Every row gives one point. A path goes straight from each point to the next, and from the last back to the first. The post is the endless flat space through its rows: a point in 2 columns, a line in 3, a plane in 4, and so on, so that a path can go around it. Count how often the path circles the post. Going back the other way cancels.

Post (2 x 3):
[[-1.2 -1.2  4.0]
 [ 3.7  4.1  1.2]]
Path (27 x 3):
[[-1.2 -6.6  0.1]
 [-1.5  1.2 -1.8]
 [-0.9  7.8  1.8]
 [ 0.1  4.1  5.8]
 [-3.4  6.7  6.1]
 [-0.3  3.4 -0.7]
 [ 3.2  2.9 -1.8]
 [ 8.5 -1.2  0.8]
 [ 3.7 -1.6  7.0]
 [-2.3  2.0  9.4]
 [ 0.6  7.8  1.8]
 [-2.1  0.5 -0.4]
 [ 1.3 -1.8  1.3]
 [ 5.0  2.1  1.3]
 [ 1.6 -1.5  1.9]
 [ 2.3  3.6 -3.6]
 [ 3.1  9.4 -0.2]
 [-4.2  4.2  4.9]
 [-0.6  6.2 -3.1]
 [ 2.0 -1.4 -3.8]
 [ 5.5 -1.0  0.0]
 [ 4.4 -2.3  7.3]
 [-1.6 -0.1  6.2]
 [ 2.9  2.7  3.6]
 [ 4.0 -4.1  3.9]
 [ 4.9  2.6  7.1]
 [ 3.5 -0.2  3.0]]
Times around: 1

Post (5 x 6):
[[-2.8 -4.2 -3.9  6.0 -5.8  4.1]
 [-1.0  2.1  1.9 -3.4  2.3  2.8]
 [ 1.4  3.6 -1.3  0.7  4.4  1.5]
 [ 3.5  2.4 -0.6 -1.8 -0.7 -1.7]
 [ 2.6  2.6  4.2 -3.0  3.8 -3.0]]
Path (32 x 6):
[[ 6.9  5.0 -1.1 -7.4  4.6  2.0]
 [ 0.9 -3.9 -5.8  3.4 -4.9 -3.2]
 [-0.6  6.2  3.6 -8.2  5.6 -4.8]
 [-0.2 -3.0 -2.9  8.6 -7.2 -2.9]
 [ 2.2 -0.1  4.7  1.1 -6.3  0.1]
 [ 2.0  3.4 -2.3  0.8  3.5  3.8]
 [ 4.9 -6.7 -4.9  6.9 -4.3 -3.0]
 [-8.7 -0.7  2.5 -6.2  5.4  3.4]
 [-2.0  6.4  2.6 -5.4  4.5 -1.8]
 [-1.7  2.5  7.2  2.3  5.5 -1.5]
 [ 4.4 -0.8  4.7  3.8 -2.8 -1.7]
 [ 2.8 -0.3 -6.6  4.1 -2.3  6.5]
 [ 1.1  0.3 -4.7  7.7  4.7  2.7]
 [ 1.1  0.5 -5.6  2.2 -3.7  5.5]
 [ 1.9  4.0 -2.6  1.2 -5.1  6.2]
 [ 3.7  7.0 -0.6 -5.2 -5.8 -3.9]
 [-5.4 -1.6 -1.9  2.7  2.4 -0.1]
 [ 0.8 -1.9 -3.7  3.5  3.2 -2.4]
 [ 8.2 -1.2 -1.3 -1.7 -4.9 -1.5]
 [ 3.7 -1.7  4.7  4.2 -0.1  1.3]
 [-3.2 -0.1  3.4 -1.4 -4.7  2.8]
 [ 2.2  4.5 -1.8 -2.6  0.0 -3.2]
 [-0.9  4.5  3.1 -4.7 10.1 -1.6]
 [-1.3 -0.6  1.5 -2.4  3.8  2.7]
 [ 3.8 -1.1 -5.4  4.1 -5.7  3.6]
 [-0.5  1.4 -2.2  7.1  4.3  4.6]
 [-2.4  2.5 -1.4 -1.2 -7.1  3.5]
 [-1.6 -0.6 -0.8 -1.1 -5.2 -4.1]
 [ 1.2  1.8  3.6 -6.6  1.6 -3.4]
 [-4.6  1.6 -2.2  3.9  0.0  2.2]
 [ 2.3  1.9 -5.2  8.0 -3.6  3.3]
 [ 5.2  1.5  2.9 -0.3  0.2  1.0]]
Times around: 0
